Every row gives one point. The last column is the point's height on a tilted bowl or saddle (a function of degree 2), plus a little noise. Along how many of its main directions does it bend up, bend down or stay straight?

Points:
[[ 33 -30  -6]
 [ 22 -25 -10]
 [ -2  51  38]
 [ 33 -16  -4]
 [-18  20   5]
 [  5  22   5]
 [ 23  60  57]
 [  7  21   3]
 [ 13  10  -2]
 [-54  53  60]]
Directions: 2 up, 0 down, 0 straight

Points (17 x 4):
[[-41  10  -7  14]
 [  6  27  37  30]
 [-14  21 -37  22]
 [ 11 -33  48 -19]
 [-21  -7  12  -2]
 [-14   4  51  17]
 [-12  -8 -19  -3]
 [  4 -46 -33 -19]
 [-21 -30  -5 -12]
 [-31  42  21  38]
 [  7  48  12  47]
 [ 42  -1 -60  32]
 [ 38  36 -18  52]
 [ 13  49 -15  50]
 [ 30  -6 -25   1]
 [-32 -17 -48  12]
 [ 23  53   0  60]]
Directions: 2 up, 0 down, 1 straight

Points, 40 rows:
[[ -5   6 -21   0 -15   6  -8]
 [  5   0 -10  -6   4  -5   0]
 [  2 -33  -1  10   2   1   5]
 [  1 -11  -5  -4  41  -2  23]
 [ -6   9  20  14   5  20  15]
 [-10 -36  24   2  -4  44  60]
 [  6  31 -22  -2   3 -10   4]
 [ 13  24  11  17   3 -26   1]
 [  2   1 -19   9 -14  25  -4]
 [-12   6  -7 -13  24  -2  13]
 [  3 -52   8  17  40  14  50]
 [-20 -31  20 -10 -26 -10  27]
 [  3  -2  24  -2  -2   3  12]
 [-11 -30  16 -28   1  10  37]
 [-15   0 -29 -14 -11  -1  -3]
 [-10   6  -2   9  -2 -34  11]
 [-23   4   8  -7 -11  -3  10]
 [ 33  -6   8  27 -35  15 -10]
 [-12  24  16  -2   5   2  12]
 [ 14 -23 -39   5  12 -20  13]
 [ -7   2  -1 -16  -6   8   5]
 [-28 -10  -8   1  17 -15  19]
 [-20   5 -15  -2  38 -14  25]
 [ 16 -26  28  -7  -6   8  24]
 [  5 -30   3   9 -13  11   1]
 [  1  14   2  -4  11  -7   3]
 [ 14   0  -2   5  24  13  10]
 [-22  17 -15   4  20 -15  15]
 [ 60 -15 -24   2 -11  15  20]
 [  6   7  12  -9  27   4  14]
 [ -5 -15  -5 -20   3 -19  13]
 [ 11 -16   2   3  38  -9  19]
 [ 47  30   3  -8  19  -6  12]
 [ -4   1 -16 -24   1 -16   8]
 [  3   3  -9  -7   1  -5  -1]
 [  2  10  -4  -8   0 -13   1]
 [-16  -9 -33  -6  24 -11  16]
 [ 42 -30  35   7   3  13  25]
 [ -5  17 -22  11  15   8   4]
 [-12   8   3 -15 -17 -26  12]]
Directions: 4 up, 0 down, 2 straight

Points, 66 rows:
[[ 21  24   6  12 -18  -1 -16   5   4]
 [ 21  -9 -13 -25 -41 -13  -2   2  20]
 [ -3   7   3  13  18 -12 -10 -18   8]
 [-14   6  17   7  10  -3  -6 -17   9]
 [-60  10  17 -21  16  56  10   9  60]
 [-15   7  10   8   5  21  25  -6   7]
 [-30 -27  10  12  21 -28  -7  20  32]
 [ 18 -35 -16   2  10 -29 -28  45  47]
 [ -7  -8 -16  -7  -2 -20  -3 -10   6]
 [-29 -18  11  20 -18   4  18  -9   4]
 [  0  -7   9 -22  25  16  20   0  13]
 [ 14  -3  10  -2  -6  26 -12   8   7]
 [ 13  15  23 -40  -9   7  -7 -19  15]
 [-14  12  20   5 -10  23 -15  -5   6]
 [ 30   4 -19  15  20 -18 -28 -18  10]
 [ 15  -4  -7  -4  28  38 -18 -30   7]
 [ 30  23 -11  -4 -10   1 -24 -28  17]
 [ 33   6 -21 -24  17  -1  16 -16 -12]
 [  9  25   4  17  18  -3 -23 -10  14]
 [  9 -12   4  31 -20  -7 -12  17   2]
 [  9  -6  -8   3 -31  -6  18   3   3]
 [ 12  -5 -13 -13  -1   3   2 -26   1]
 [ -2  -1  -9 -18 -20 -12   1   7   9]
 [  1  27  43   9   8  10  10  -7   6]
 [ -4  -8  11  35 -19  25  20  28  -8]
 [  0  -3 -16   7  17   8 -35   1   9]
 [ 39 -20   6 -12   1  11  44  15  -3]
 [  4  -5  -7  24   3  40  -6   5 -10]
 [-14  10 -28  21 -26  -1  -4   4   1]
 [-10  10  38 -44 -30   8   2  10   7]
 [ 29 -29  -8 -17   5  -3  12   9   4]
 [-21 -18 -16 -52   5 -25  -4  25  46]
 [ 23 -13  19   9 -38   3 -29 -13  18]
 [-17  -1   0 -29  -1 -12 -30 -19  29]
 [ -4   9  -6 -12 -13  -8  10 -16  -2]
 [ 22  27  -7  -4 -30  -8   8   7  -4]
 [-13  11  29  20  36   7  -2 -25  25]
 [ -9   6 -14  11 -13  -5 -23 -17   7]
 [-41 -12 -13  36  11   2   9  -1   8]
 [  9 -10  -7   9  21   1   8  26  13]
 [ 26   9  28   3 -16  -2 -21   2  12]
 [-46 -22   9  -5   8 -22   5  29  39]
 [  5   7  17  -1  10 -19  42  11  -2]
 [  1  12   3   2  -4  -6 -23   7  11]
 [ 12  13 -14 -17   6 -17  14  -6  -6]
 [-19 -28  -9 -19   1 -36 -10  -6  22]
 [  3  -6   4 -15  -5   3  19  -6   0]
 [ 45  -5  20  19 -19  -7   6  21  14]
 [-11  35   0 -14   9 -12  11 -28  -2]
 [-20  -4   9   2  -3  30   3  40  11]
 [ 11   3  -2 -27  12 -15  -2   2  11]
 [ 30  -4  -7  36  -2   3  -9  30   2]
 [  6  -7  13   5 -45  10  44  12  -1]
 [ -3   7  -2 -30   9  21  -9  29  29]
 [ -7  -8 -11  31  -2  12   5  21  -3]
 [ -6   9  27   3   4  -2  27  17   2]
 [  7  -8   1  26  -8 -22  14  18   8]
 [ 14  -5 -17   4 -32 -19   7 -31   6]
 [ 30  -1   6 -16  18  -5  -7  -2  15]
 [-28 -28   4  25 -23  14  -4 -20   2]
 [-10   6  13  13  26 -14  20   5  15]
 [  6  18 -34  26 -22  -8 -26  18   2]
 [ 10  29 -16   2   4  10  -1 -15   5]
 [ 14 -11  15 -15 -15 -10 -13  27  22]
 [-13 -26  34   0  -6 -16  39  31  16]
 [  6  11 -43 -24   0  18  27  10  -4]]
Directions: 4 up, 2 down, 2 straight
